Each row of a before or after table is a point. One or more steps were done to the points. Then noise was added and the rows were shuffled. The steps act on columns, c1 being the first. Write out the steps. A step turns or swaps two columns, mirrors them in a line or flattens them onto one, adds a multiple of one to another, or multiplies or shifts one. Angles are multiples of 10 degrees, from the lower column toward the higher: turns from -170 to 170, lines from 10 to 170 but not 90. Use the fewest steps. Two steps may share a column if one is a turn and the other turns, adds or multiplies; they go together, in the order done. Otherwise the lowest column goes first.

Before:
[[ 0.28  0.06 -0.23]
 [ 0.23 -0.03 -0.27]
 [ 0.32  0.34  0.12]
 [ 0.05 -0.14 -0.11]
 [-0.42  0.02  0.01]
 [-0.61  0.22  0.27]
 [-0.36 -0.19 -0.12]
 [-0.11 -0.52 -0.21]
 [ 0.33  0.06 -0.08]
 [-0.39  0.41 -0.27]]
After (10 x 3):
[[-0.05 -0.16 -0.04]
 [ 0.62  0.24  0.18]
 [ 0.43  0.01  0.02]
 [-0.20 -0.01 -0.28]
 [ 0.10 -0.54 -0.04]
 [-0.33  0.09 -0.11]
 [-0.28  0.06 -0.26]
 [ 0.37  0.41 -0.39]
 [ 0.34 -0.20 -0.05]
 [-0.33  0.32  0.03]]
Steps: multiply c1 by -1; add -0.3 times c2 to c3

Before (9 x 8):
[[ 0.18 -0.09 -0.04  0.00 -0.15  0.05  0.52 -0.07]
 [-0.24 -0.23  0.32  0.08 -0.03 -0.24  0.42 -0.48]
 [ 0.07  0.06  0.24 -0.08 -0.09 -0.22 -0.15  0.06]
 [-0.08 -0.01  0.26  0.04  0.26 -0.20  0.47 -0.05]
 [ 0.02  0.02 -0.72  0.22  0.13 -0.05  0.10  0.21]
 [ 0.35 -0.85  0.24 -0.10  0.11 -0.19  0.27  0.28]
 [ 0.20  0.01  0.17  0.21  0.20 -0.16  0.14 -0.35]
 [-0.15  0.03  0.40 -0.01 -0.25  0.87 -0.18  0.07]
 [-0.14  0.06  0.44  0.36 -0.39  0.56  0.00  0.18]]
After (9 x 8):
[[ 0.15 -0.05 -0.71  0.02  0.13 -0.02  0.22  0.30]
 [-0.21  0.15  0.38 -0.05 -0.25  0.34 -0.38  0.05]
 [-0.29 -0.44  0.27  0.37 -0.03 -0.10  0.15 -0.32]
 [ 0.16 -0.08  0.20  0.39  0.19 -0.06  0.31 -0.12]
 [ 0.18 -0.40 -0.01  0.05 -0.15  0.02  0.19 -0.05]
 [ 0.02  0.14  0.24 -0.10 -0.10 -0.08 -0.18 -0.02]
 [-0.21  0.05  0.41  0.16 -0.39  0.23 -0.35  0.36]
 [-0.13 -0.30  0.24  0.08  0.26 -0.09  0.61 -0.01]
 [ 0.31 -0.82  0.30 -0.25  0.10 -0.09 -0.24  0.15]]
Steps: turn c1 and c3 by 10 degrees; turn c2 and c7 by 40 degrees; add 1 times c5 to c7; turn c4 and c8 by 40 degrees; multiply c6 by 0.4

Before (9 x 11):
[[-0.15 -0.11  0.05  0.16  0.07 -0.02 -0.06  0.13  0.09  0.18 -0.24]
 [-0.23  0.03  0.42 -0.10  0.36  0.02 -0.05  0.08  0.39  0.06 -0.13]
 [-0.32  0.04  0.12  0.00  0.12  0.15 -0.28 -0.18  0.39  0.05 -0.30]
 [-0.11  0.02 -0.17  0.29  0.10  0.60  0.33  0.42  0.07  0.38 -0.02]
 [-0.37  0.19  0.09  0.16  0.24 -0.16 -0.21 -0.15  0.30  0.06 -0.03]
 [-0.33 -0.11 -0.19  0.15  0.06  0.43 -0.15  0.17 -0.22  0.25  0.14]
 [ 0.15  0.48 -0.03 -0.31  0.17  0.14 -0.07  0.02  0.02 -0.09 -0.39]
 [ 0.30  0.29 -0.17  0.09  0.13  0.59  0.00  0.30 -0.14 -0.31 -0.22]
 [ 0.26  0.62  0.27 -0.28 -0.16  0.26  0.05  0.07  0.12 -0.45 -0.35]]
After (9 x 11):
[[ 0.06  0.25 -0.02 -0.45  0.53 -0.52 -0.07 -0.01 -0.07  0.22  0.09]
 [-0.12  0.06  0.45 -0.17  1.11 -0.10 -0.03  0.32 -0.08 -0.22  0.06]
 [-0.09 -0.36 -0.18 -0.13  0.22 -0.15 -0.19 -0.30 -0.17 -0.41 -0.23]
 [-0.28  0.24  0.11 -0.16  0.72  0.00 -0.22  0.41  0.04 -0.30  0.00]
 [-0.21 -0.06  0.07 -0.47  0.39 -0.28 -0.29  0.41  0.04 -0.28  0.13]
 [ 0.12 -0.36 -0.14  0.78  0.27 -0.48  0.32 -0.18 -0.51 -0.40 -0.22]
 [ 0.06 -0.20 -0.19  0.11  0.36 -0.64  0.03 -0.34 -0.26  0.39 -0.14]
 [-0.05 -0.05  0.04  0.01  0.17 -0.02 -0.09  0.08 -0.15 -0.21  0.22]
 [-0.13  0.31  0.27 -0.20 -0.45 -0.72  0.02  0.14 -0.03  0.49  0.01]]
Steps: mirror c1 and c10 in the line at 20 degrees; turn c2 and c6 by 40 degrees; turn c6 and c11 by -150 degrees; add -0.5 times c3 to c8; turn c8 and c9 by -120 degrees; add 1.5 times c7 to c4; multiply c5 by 3
